Rows are points. To make a cloud, some directions were put in groups of two or more. Within a group, all points are equally far from the middle, so they leave a hole (a ring in 2 directions, a hollow ball in 3). The other directions are filled evenly. Then the cloud was stretched, turned, moved and blurred a little. Count the holes, and give their numbers of directions, smallest first.

Cloud (13 x 2):
[[-35  27]
 [-25  41]
 [ -4 -37]
 [ 14  49]
 [ 46  13]
 [  7 -39]
 [ 46  13]
 [-18 -32]
 [-15  47]
 [ 38 -23]
 [-34  29]
 [-35 -12]
 [-25 -25]]
Holes: 1 (2)

Cloud (14 x 2):
[[  6  38]
 [  8  37]
 [ 18 -43]
 [-22 -46]
 [ -4  39]
 [ -8 -49]
 [ 24  27]
 [ -7  39]
 [ 26 -35]
 [ 37   5]
 [-33  30]
 [-30  32]
 [-17 -48]
 [-12 -49]]
Holes: 1 (2)

Cloud, 22 rows:
[[  7   0 -32]
 [ -8  28 -12]
 [-22   8  21]
 [  6 -33  11]
 [ 29  30 -14]
 [-28 -57 -26]
 [-40 -12 -34]
 [ 10  34 -71]
 [ 25  34 -28]
 [  3  20 -45]
 [ 55  16  -1]
 [ 28 -46  26]
 [ 13 -67  -3]
 [ 24  43  48]
 [ 10  -5  21]
 [ 42  -2  42]
 [ 34 -21  -3]
 [-15  43   3]
 [  3 -21 -30]
 [ 46  54  31]
 [ 12  28  25]
 [ 20  36 -59]]
Holes: 0

Cloud (29 x 4):
[[-12  41 -28 -44]
 [ 20  37  -8  -2]
 [-50 -15 -25   3]
 [-17  15  40  28]
 [-49  26   4 -20]
 [-24  21  62 -27]
 [-60  30 -27 -20]
 [-42 -30 -21  -6]
 [-57 -14 -24  -9]
 [ 35  33 -20   7]
 [ 42  -4  38 -24]
 [-30  41  -7 -44]
 [ 24  40 -41   0]
 [-35 -50  29 -27]
 [-25  -1  69  14]
 [-40 -18 -43  15]
 [  8 -51  18   4]
 [  6 -32 -53  14]
 [ -9  26  52 -10]
 [  3  19  10 -61]
 [  3  25  41  42]
 [  3  38  15   6]
 [-13 -32  -7  36]
 [-20  -3 -19  57]
 [ 58  -3  -9  16]
 [ -9 -30  40  47]
 [ 20 -32 -50  35]
 [-34 -27 -43   6]
 [ 42  23   1   4]]
Holes: 1 (2)

Cloud, 29 rows:
[[ -3  30  34 -14]
 [ 35 -31  30 -12]
 [ 52 -16 -17 -23]
 [ 35 -27  35  -7]
 [ 31  37 -43  -2]
 [-49 -19  24 -16]
 [-28  16  17 -37]
 [-44 -34  27  -6]
 [  4 -54  -8 -18]
 [-15  31  33  -3]
 [ 36   5  35 -15]
 [-46 -20  15 -26]
 [ 13 -52 -18 -14]
 [-12  20 -21 -46]
 [-32   5 -42  33]
 [ 41 -16 -17  60]
 [ 22  35 -44 -16]
 [  6  27  31 -24]
 [ -4 -44  39  34]
 [ 57  13 -31  35]
 [ 41  38 -34  26]
 [ 37 -28  28 -15]
 [ 40  -7  14  61]
 [ 20 -49 -21 -11]
 [-18 -28  -5  66]
 [ 19 -29 -14  66]
 [ 45  14 -22 -33]
 [-34  25 -11  44]
 [ 56   4 -31 -16]]
Holes: 2 (2, 2)

Cloud, 52 rows:
[[-16  51  66  -8  32 -23]
 [-13  40  10 -32 -26  46]
 [-65  12  30 -23   8  -2]
 [  7 -30 -11  15   0 -68]
 [-44   6 -49 -21  12   6]
 [-38   5 -64   1  -5  16]
 [  0  36 -28 -51   3 -24]
 [-25  49  28   5 -41 -28]
 [ 15  44 -18  32   4 -30]
 [-26 -35 -38  26  22 -19]
 [ 11 -15  59  24   4 -57]
 [  9  37  72   0  26 -17]
 [-55   8 -24   5  33  21]
 [ 29 -28 -25  17  33  -7]
 [-20 -27  48 -10 -13  11]
 [ 26  -5 -15  22  45  22]
 [ -2  57  30   0 -38 -19]
 [  7  50  39   4 -39  18]
 [ -1  25 -39 -27   9  41]
 [ 28 -29  -3   2  22 -76]
 [  0 -32  10 -47 -16   8]
 [ -5 -36   8 -35   5  31]
 [ 23 -32 -14 -47  42 -32]
 [ 29 -28  -7  26  12 -51]
 [ 31  37  50  18 -15 -19]
 [ 14  18  79 -12  29 -20]
 [-17  37  26  14  74 -20]
 [-15  40  15 -34 -14  40]
 [ 45  -7 -18 -21 -27 -15]
 [-57  28  29   3  39   2]
 [-33 -45 -28  -7  30   3]
 [ 37 -22 -29   8  25 -10]
 [-45   2  43  37   3 -41]
 [-43  43  51  -5  29 -12]
 [-54  32  21   5 -10  40]
 [ 15  36 -49   0 -16  -6]
 [  3 -45 -23 -30  27  -2]
 [-54  15  -7 -49   7  -3]
 [-19  48  27  51  -4  22]
 [  7  30  24 -60   8   6]
 [-24  30 -13  36  38 -39]
 [  2  49 -19  -6 -56 -13]
 [ 15 -26   5 -63  27 -17]
 [-54  21  41  15 -24 -10]
 [-59   1  -8 -19 -44  42]
 [-29  29  -4  13  69 -28]
 [ 18  -4  54 -53   2 -27]
 [-41   8 -45 -32  16 -15]
 [-36  34  17   6 -58 -16]
 [-48 -17   3 -42 -25  -5]
 [-33   4  25 -19 -37 -62]
 [-34  31  -4  27  47   9]]
Holes: 2 (2, 3)

Cloud:
[[ -2 -10 -19 -23 -33 -48  20 -31]
 [-20  22 -36  22 -51  31 -11  48]
 [-66  10  18 -26   5   7   6  24]
 [ -9   3 -53   2  31 -20   2 -22]
 [  3  -9  -8 -35  -3   2  42   1]
 [ -6   9   7 -10  38 -32 -35  13]
 [-26 -27 -31  -2 -29 -18   3  17]
 [ -6  36 -10  32  12 -45 -37  15]
 [-25  -6  53  46  22  31  36  27]
 [ -1 -44  27  28  19  23 -42 -45]
 [-44  -1  16  19  44  31 -40 -20]
 [-40 -24 -21   9 -40 -11 -46   9]
 [-38 -55 -38  40   8 -15 -24 -46]
 [-60 -28  14 -31  -2  11 -45  44]
 [-52 -36  25 -18  -7  30  44   9]
 [-69 -42   8  -4 -10 -19 -11   3]
 [ 40   0  23  37 -16  48   4  15]
 [-40   1 -13 -52  43 -13   8  12]
 [-44 -26  13  31 -48  22 -37  -6]
 [-11  -2 -24 -36  17  30  44  -5]
 [ 16  -9 -30  20 -16 -28  37 -48]
 [ -6 -21  74  -1 -12 -14  53 -25]
 [ -9 -59  23  23 -20 -34 -40 -38]
 [ 26 -63  49 -21 -29  28  -9  26]
 [-15 -47  11  35 -16  28   5 -26]
 [-76  -2   5 -30 -20  10  29  -7]
 [ -8  15  41 -16  34 -40 -21 -30]
 [-71  -4  30 -33 -21 -44  14  -1]
 [ 50  37 -19  -1  -8  45  13  49]
 [-69  -5  29 -26  12  57   5  33]
 [ 49  11   5  34 -25 -50 -22 -12]
 [-55  11  23  15  40  13 -10  -4]
 [ 10 -26 -25 -27  16   2  34  29]
 [-27  -7  39  38 -16 -27   3 -29]
 [-24  35  48 -51  34   1 -34  28]
 [-45  10  36   8 -26 -46  23  10]
 [  4  37 -22  13  32  26 -41 -47]
 [-22  23  34 -17  27  46 -26 -37]
 [-62 -53 -22 -25  36  28 -26  -7]
 [-27  15  13 -35 -62 -38  -5  53]
 [-69  -5   0 -22  32 -28  13 -16]
 [-23  -3  12 -52 -32   0 -47 -18]
 [-10  15  54 -14  11 -10 -11  22]
 [-66 -14 -16 -43 -12  31 -63 -25]
 [  9 -41  67 -47   1  25   5  -5]
 [-57  -3  25 -37  15   4 -46 -19]
 [-37 -46  -9 -37 -16   7 -51 -16]
 [ 23   8  13   7  33  -8 -11 -47]
 [-12 -33 -11  10 -42  21 -20 -19]
 [-24  18  54  45  36 -51  -9 -59]
 [-46   4 -55   5  12  12 -37   8]
 [-32   4 -46 -15 -14 -29  16  25]
 [-49 -18 -45 -62  26   7 -29  29]
 [ 30   2  36 -35 -45  -3  12  17]
 [-36 -12  45 -27 -23  25  13   8]
 [-11  70   3  11 -45 -40  14  15]
 [  6 -18  11 -26  17  48 -41 -51]
 [ 36 -48 -20 -43  -1 -33 -42   5]
 [ 24 -55  11  -7  -3  22 -62   5]
 [ 46 -49 -19 -28 -11 -12 -46 -18]
 [ 33  -1  -5 -39  -1  -9 -37  50]
 [-53  -8 -29 -12  -6  14 -60  19]
 [-24  54  57 -36 -31 -31  36 -10]
 [-51  19  -5   6 -28 -30  25  45]
 [ 23 -14  56 -38   1 -15 -27 -52]
 [  4 -23 -30  -3 -60 -26 -29   1]
 [  5  15  29  -3   8 -41  27  30]
 [ 17   6   6  25  21  -5  -5 -26]
 [ 10  31  37  -7 -44 -24  20  -5]
 [ 14   6  71 -64  23  -4 -49  -1]
 [ 14 -74  35   6  35 -32   0  21]
 [-43  53 -40  -7   8  49   6  28]
 [ 13 -17  72  10  34  -8 -63  -8]
 [  1 -51 -18  -5 -20  25  43 -10]
 [  6  11  17   3 -17   5  42 -54]
 [-44 -47  20  17 -17  -3  10 -57]
 [  5 -22  71 -38   0 -25 -19 -38]
 [ -5 -52  17 -11  43 -20 -22  -3]
 [ 23 -47  35  10 -59  19 -53 -26]
 [-18   9 -31 -37   4 -25  -5 -11]
 [-41  54 -31  53 -16   8  32  16]
 [ 27  17  69   7  20  28 -42 -25]
 [ 51 -27  -4 -47 -46 -47 -41 -24]
 [-64  22  21   0  46  41 -39   9]
 [ 18  -7  67 -16 -23  62  20  35]
 [-11 -17  33  11 -34 -11  -9  10]
 [  0 -14  64 -54 -34  24  -9 -36]
 [-24 -13  13  35 -54 -23 -39 -14]]
Holes: 0

Cloud (83 x 8):
[[  9 -17 -45 -27  -7 -13  42 -53]
 [-24   2  31 -12 -59   7  17  84]
 [  1 -13  -4  25 -67  -4  28  -9]
 [-41  -9  26  33  36  15  -3  84]
 [-18 -35   5 -52  23  38  28  70]
 [ -5  15   5 -24  80  38  13  12]
 [-25  20 -37  -6  30   0 -10  39]
 [-21 -37 -18 -17  52  50   5 -26]
 [ 10   3 -18 -55  39  26  13  -2]
 [-21  53   0  -2  20  33  42 -18]
 [ -8 -20 -41  31 -67  -2  -5  27]
 [-48  -9  16 -43 -24  21 -58  25]
 [-28 -37  28   6  17  36 -51  10]
 [-31 -31 -30 -23  31  39  -1 -32]
 [-33  -9   9 -22  12 -42  40 -11]
 [ 15 -14 -28 -16 -59  29   5  30]
 [-59  -2 -10 -16  50  41  -7  71]
 [ 38 -23 -38 -13   6 -20  49  25]
 [-45   8  -1 -34  -5  21  36  -7]
 [-25  -7   0 -28  51  -2   4 -46]
 [  7 -19  30 -12 -37  14  32  50]
 [-15  -2 -23  60 -39  30   5  58]
 [ -8 -27  24 -38   0 -10  35  54]
 [-13  23 -27 -18  35  25 -20  -7]
 [  8  64  15 -72  23 -40  42  23]
 [ 12 -18  27  -2 -34 -13  45  -6]
 [-18  52 -14 -14   5 -22 -17  35]
 [ -6 -29  43 -30 -33   8   9  13]
 [-14 -16 -11  15  13   0  63  29]
 [  3  15  15  36 -11  38  14  14]
 [ 31 -47 -16 -33  29 -23 -23 -37]
 [  1   2  10  -8 -20 -18 -46  62]
 [  7  10 -37 -37   1  27 -33  47]
 [-37  -5  31  12  17   4 -59  71]
 [-20 -71 -29  28   5 -19 -39  10]
 [-17  26  -7 -24  -1   4 -10 -50]
 [ 21 -14 -23  72 -25  11  29  23]
 [  9  13 -20  -2 -52 -60 -22 -42]
 [  2 -44 -36  49  -3 -27  14  26]
 [-18  33  -3   9 -16  45  45 -28]
 [-33 -28  31 -61 -13 -27  57   4]
 [ 24  37  12 -16  -2 -49 -60  20]
 [-28   9   1 -55 -16 -55  52  57]
 [-13  -8 -44  40 -56   5   8  -7]
 [ 12  48 -12   1   8  50  24  -1]
 [-47 -15 -19 -30 -74  -5  40   8]
 [-48 -25  -9 -52 -14  36  23  -1]
 [  8  15 -12  -6  -4  21 -41 -20]
 [  2 -13   3 -28 -41 -14 -42 -29]
 [-14  54  -9 -21   7  -5   5  40]
 [ 51  -5 -15  11 -33  11   6 -45]
 [  6   4 -20 -68 -15   3   6 -23]
 [  1 -61 -45 -34 -13   7  37 -12]
 [-32 -23 -53   7 -13 -26  28 -30]
 [-15 -32  -4  20 -50  30  -2  -2]
 [  2 -18 -40  30  30   4  41  19]
 [ 11   0  -8  45  11 -39 -23  30]
 [  3  18  -6 -17  36  -5  55   5]
 [-66   5   0  -9 -21  28  11 -15]
 [-13   8  12 -51 -70 -23  13  -9]
 [-10  27 -16  49 -30  29  23  31]
 [ -6  -6 -34  11  45  55  44  60]
 [-30  -7 -22 -27   6 -53  15   8]
 [ 25 -28 -19 -22  -7 -30  56   0]
 [-12 -77  -6 -24 -34 -45 -49   9]
 [ -6 -36   4  32 -52  41  33 -18]
 [  2  -6 -44  -5 -29  39  -3  12]
 [ 41  -9  -5 -28  36   4  31  31]
 [-36  20  11 -48 -69 -12  27  81]
 [ -6 -29 -28 -50  36  27 -11  56]
 [-11 -15   0 -65  17  31  39  -7]
 [-24 -16 -28  11  13  53  75  35]
 [ 44   1 -19  55  38  11  42  -4]
 [ 51 -11  -7  -9  38 -12  -9  12]
 [-20  32 -26  35 -51 -42  28 -41]
 [-24 -44 -30  15  27   3  10   5]
 [ 40  16   5  33 -22  12  42  42]
 [ 29   6 -62  27 -40  27  14  28]
 [  2 -81 -16 -16 -43 -26 -38  17]
 [ 19 -22 -16  50 -37  -5  13 -45]
 [  6  26 -42  42 -33  11  45 -48]
 [ 18   0  -2 -38  73  -5 -19  -2]
 [-30   6  -9 -40  18 -13  23  59]]
Holes: 1 (2)

Cloud, 93 rows:
[[ 49   5 -18  -3  44 -19  38 -13   5]
 [  2 -61 -29  -6  14 -20  43  20  40]
 [ 27 -19 -10  15 -48   2 -20 -50 -40]
 [  4  25  35  14  35 -49  20 -35  31]
 [  5 -14   2  14 -21 -39  68 -14  25]
 [ 42 -27  25 -16  49   0 -12 -10  31]
 [  1  28  45  19 -19 -42  -6 -40 -21]
 [-64 -30  40 -17  22 -13  25  34 -16]
 [ 18 -15   3   5 -35  66   5 -34  -2]
 [ 39   4  23 -25  14 -20  49 -18  54]
 [ 17 -53 -29 -16  -9  -4  52 -34  -4]
 [ -4  -6  33  58 -28  22  19  13 -14]
 [ -1  16  17  23  21 -63  25 -36  44]
 [-23 -16 -17 -40 -32  42  41  -6 -55]
 [  7  37  44  13  12  25 -27 -24  45]
 [  7 -52   6  -9  41  40  34   9  -3]
 [ 34   4 -12 -63  -1  14 -12  51 -16]
 [-61 -18 -34  -8  40 -29  33  -3  21]
 [-45  36 -10  -7  20 -19  19 -51  10]
 [-54   5  25  -9   3 -63  13 -32 -22]
 [ 24 -15  16 -31 -23  64   0 -25  25]
 [ 26  67   5  37 -13   7   3  27  13]
 [ 39  21  46   3  20  48  -6 -17 -23]
 [-15 -27   1 -36  62  -2  36 -28 -28]
 [ 10 -31  38  14  14  17  48  47  -1]
 [-21  25 -24  15  -1 -75  11 -25  -6]
 [ 16  15 -35  35 -41 -27  54  11  50]
 [ -5  65 -24   4 -18 -34  28   0  -8]
 [ 21 -50  19 -57  27  38   1  29 -18]
 [-35  27  31  33   6  46  -8  -2 -53]
 [ 27  38  37  10  16  50 -31  15   3]
 [-29 -26 -17  60  22  10   5  49  31]
 [-34 -30  47  -1  81   8 -17  27  27]
 [-39  28  63  -1  63   3 -26  21  12]
 [ 34 -27 -26  -5  55  -6 -19  17  43]
 [ 16  59 -16  26 -13 -44  32  -5   9]
 [-16 -62  53  -4  31 -13   1 -26  -4]
 [ 37 -10  -1  -2  42  14 -39  30   0]
 [-25 -35 -21  25 -21 -10  54  -8 -37]
 [ -9  -5  26 -63  28  55  28  37   3]
 [ 23  14  26 -22  39   3  22  72 -25]
 [ 47  28  30   9 -13  29 -17 -25   2]
 [ 42  43  -3 -47  -8  10 -34 -10 -23]
 [ -8  -5  -3  -7 -59   1  34 -54 -13]
 [ 10  63  53  -8   0  30 -12 -11 -13]
 [-39  -7  20 -25  55 -64 -21  26 -20]
 [-16 -15  -3 -55 -46  14 -23 -19 -18]
 [-37 -60 -12  -1  47   3  -2 -15 -45]
 [-42  -9  58  28  32  25  29 -11   5]
 [  3  19  51  -9  17  49  -9  77  25]
 [  1  12  28 -85  46  10  10  26 -29]
 [  9  81  16 -18  19  18  18   5  20]
 [-30 -28  39 -17  12 -15 -59 -23 -24]
 [-25  28  15  15  33  38 -29 -23 -40]
 [-23   4  37  14 -12  74   7  17 -26]
 [-49 -24 -15 -13  10 -28  40  34 -15]
 [-14  25  78   5   4  -4  15  56 -34]
 [ 32  12 -31 -43 -57  28  16 -44 -40]
 [-36   4  21 -27  68   0  11  37 -47]
 [ 10 -47 -56 -34   8   3   2 -39 -38]
 [ 28 -40 -19 -56 -22 -16   9 -52 -23]
 [-17  13  -3 -16  18  38  68  39  18]
 [-20  33  81  14   8   8  19  39  -7]
 [  9   9  12 -76  35 -28  12  29  35]
 [ 11  18 -25 -20 -54  11  23  43   5]
 [-14  34 -16 -42  -2 -62   8 -22 -13]
 [ 16  14  35  -9 -17 -36  64 -10  -2]
 [ 23  25  -2 -48  23  30  59  36  33]
 [-40  37  58  15  -5  14 -29  -6 -28]
 [ 36  -3  29  -3  24 -10  36  66  12]
 [-43 -11  23 -27 -17   3 -33  44 -12]
 [ 22  10 -23 -18   6 -48  66  -8  45]
 [ 38  24 -25 -35  16  16 -34 -13  31]
 [-73   9  18 -21  16  -5  -5 -32 -13]
 [ 20  18   4  27 -62   5  13  21 -36]
 [ 21  55 -24  -4 -18  25  42  15 -39]
 [ -2  15 -28  42  15  17  69  34  36]
 [ 16  -6 -62 -12  11 -25 -20 -13 -50]
 [ -9  25 -10  -6   7  -6  21  82  15]
 [-43  36   3 -10  49 -52  -3  -9   5]
 [ 39  -8  39 -55  -4  -8 -23 -25  -3]
 [  0  59  15  10  15 -18   0  57 -16]
 [ 11 -32  60 -10  17  25 -45  39 -46]
 [-39 -46 -39  -8  28 -43  -6   2 -19]
 [-35  64  32  32   0  11   0  -5   7]
 [ -7 -16  43  46  49  12  21  15 -26]
 [-39 -59  36   2  15  29  16 -20 -19]
 [ -1  39 -38  14 -55  26   1 -27  29]
 [ 18  -8 -25 -15   0 -79  19 -21   6]
 [-16   2  23 -69   5  38 -32 -16   1]
 [ -3  -2  24  60 -21  15 -24   8  -8]
 [-29  40  52  13  49  26  24  17  -8]
 [-38 -25  35  16  75 -27 -28  10 -15]]
Holes: 1 (8)

Cloud (101 x 9):
[[-42 -30 -35 -36 -19  61  51 -35 -63]
 [ 42  11  27  46  11 -31 -15 -21  -9]
 [-23  -8   7  25  32  40 -11  43  28]
 [ 62  20  36  -7 -27  37 -43 -15  27]
 [ 31 -38 -19  18 -15   1   7  26 -17]
 [  6 -45 -14 -36  -1  69 -32 -31 -49]
 [-53 -14  20 -18  -9  57 -27  -7 -25]
 [-11 -31  27 -18  -5  -4 -35  -2  47]
 [  3  50 -55 -52  34  25 -33  11  10]
 [-29   0 -52   2  40  -9  -6 -20  51]
 [ 20  16  -1 -37   4 -40 -39 -37 -29]
 [-29   3  -9  34 -23 -31  -9  20  31]
 [-14  42  31  28  -8 -26 -17 -13 -35]
 [ 39  19 -18 -59  -5  17  14  26  27]
 [-62   8   4 -53   0 -27 -47  44  15]
 [ -9 -18 -59   7  -4  46 -40 -16 -33]
 [  9  36 -33 -40 -13 -32 -48 -25  49]
 [  5  38 -40  -6  -1 -56   3 -11   6]
 [-30  18 -40 -65  13 -48 -50   0  -5]
 [ -1 -44   3 -43 -10 -11  49 -21   0]
 [-35  32  -8  23 -21 -45  14  16   3]
 [-21 -26   5 -34  26  48  30 -18 -19]
 [ -5  -9  36  41  33   8  -7  24  22]
 [-54 -20 -14 -55 -43  65  45  -1 -43]
 [-17 -37  -3  16 -26  56 -35  26 -57]
 [-40  20 -20  -3  -9 -10  20 -78  -9]
 [ 37 -12  -5 -16 -11 -31   5  11 -48]
 [-30   7 -12  36 -19  62  32  18  12]
 [ 13  22  -5 -65 -44  30 -39 -20 -24]
 [-38  35   6 -25  26 -14  11  71 -47]
 [-31  44  28  18  -5 -14 -12   0 -34]
 [ -1 -42  23 -13 -25   3 -51  39  25]
 [ 32   6  -1 -19  29  50 -16 -40 -33]
 [-51 -23   7  18 -20  55  22  15 -69]
 [-38   4 -68 -11 -23  26  29  24 -62]
 [-29  -1 -31   5   9  51  22 -61   5]
 [ 50  19 -22  -4 -29   5 -19 -26 -49]
 [ 36  16   1 -65  -6 -17 -42  12  30]
 [-63  32   0 -15   3  -9  20  17  36]
 [-41  11 -15 -12 -31 -18  50 -78  -2]
 [-11  -3 -38 -45 -43  43 -39 -32  -5]
 [ 24 -43  31 -21 -23  23 -51  51  -6]
 [-16  39   9 -57  32  -1   1   7   1]
 [-50  38 -22 -71  20 -12  49   8 -15]
 [  0  29  22 -45  18  47  14  17 -22]
 [-18  67   3 -13  16  31  39  -4  23]
 [ 14   0  26  22  20 -30  12   9 -36]
 [ 31 -11  20  -1  -8  71   1   7  20]
 [-42 -36 -42 -16   4 -41  34  13 -17]
 [ 26 -47 -31 -44 -11  41 -20  -5 -17]
 [-55 -34  42  -7 -25 -10 -37  12 -34]
 [-11 -15  -9  63   4  49  25 -34 -42]
 [-31  30 -53  22   5  25 -23  36 -16]
 [-18 -22  -7 -16  11  63 -22  55  17]
 [  4   3  46 -25  30  43 -26  24 -19]
 [-16   0 -68 -17  17  49 -27 -13  25]
 [ 15  26 -32 -15 -43 -20 -14 -60 -13]
 [ 49   7  -9 -41  -9  24  23  -2  27]
 [ 31 -20  12   7  28 -13 -33 -52  -4]
 [ 22 -41 -44 -46   2  31  30  24 -41]
 [  8 -20  20  15  22  37 -15  22 -79]
 [ 50 -19  -4   9 -23  -1  43 -46 -21]
 [ -9  42 -74  37 -26  18  49  10   4]
 [ 56  20 -42 -12   0 -11  34  -5  19]
 [  5  57 -21 -34  50   1 -42  -6  45]
 [ 11  56  -4  49  29   4  33  -9 -22]
 [-15  14 -42 -80 -21 -36 -14   7   0]
 [ 48  40 -55 -21   0  22 -35 -14   1]
 [ 36  -7  45  11 -10  72 -38   7 -24]
 [-52 -27  32  20  -3   2  15  16 -26]
 [ 37   5  18 -33  29 -21 -39  -3  59]
 [-49 -24  36  11   0   2  28  17   0]
 [ -1  55  -9  21  38  -3 -38  40  -7]
 [-45 -12 -14 -35 -33  67  38   6 -14]
 [  7  -2  18  14  21  -7  50 -34 -68]
 [ 54  27  -5  38 -18  22  15   9 -20]
 [  6  37  16  25 -51  -9 -57 -14  34]
 [-54 -17  18 -17   4  21  41 -21  11]
 [-35   4 -28 -64 -30 -24  -5   1  27]
 [-28  -8 -12  15 -38 -28 -25  24  -3]
 [-25 -31 -21  11  26  26  55  -1 -60]
 [ 23 -17 -10  37  16  50   2  16 -39]
 [-14  28 -14 -36 -37 -31  53 -58 -18]
 [ -2  25  13 -51 -19 -27 -22 -48 -13]
 [  2  32  49 -21  16  13   6 -27  -3]
 [ 11   9  -7 -42  13 -47 -25 -10 -45]
 [  5 -33  32  29 -14 -13 -28  20  18]
 [-12 -30  43 -52  24   7  -5   2 -14]
 [-51  30   8 -14   8 -23 -49  44  -1]
 [ 32  -5 -40 -66  -2  12  42  25 -29]
 [-42 -28  12 -32  -9  71   3  -7 -28]
 [-51 -11  11 -20  -5   5  20 -34  21]
 [-20 -23   3 -26 -37  72 -46  -9 -12]
 [ 33  22 -22   7  50  19 -19 -13 -22]
 [ 18  34 -66 -24 -10 -40 -19   5  20]
 [-16   3 -44 -23 -16  55  -2   6  52]
 [-37   4 -10  18 -48  54  28  13 -30]
 [-23 -31  36 -46  16  58  18  27 -44]
 [ 40 -10 -49  46  27  41 -33  27  22]
 [ -1  29  32  31   5 -16  40 -25 -68]
 [-55 -40 -18 -23 -11 -23  53 -32 -58]]
Holes: 3 (2, 2, 2)
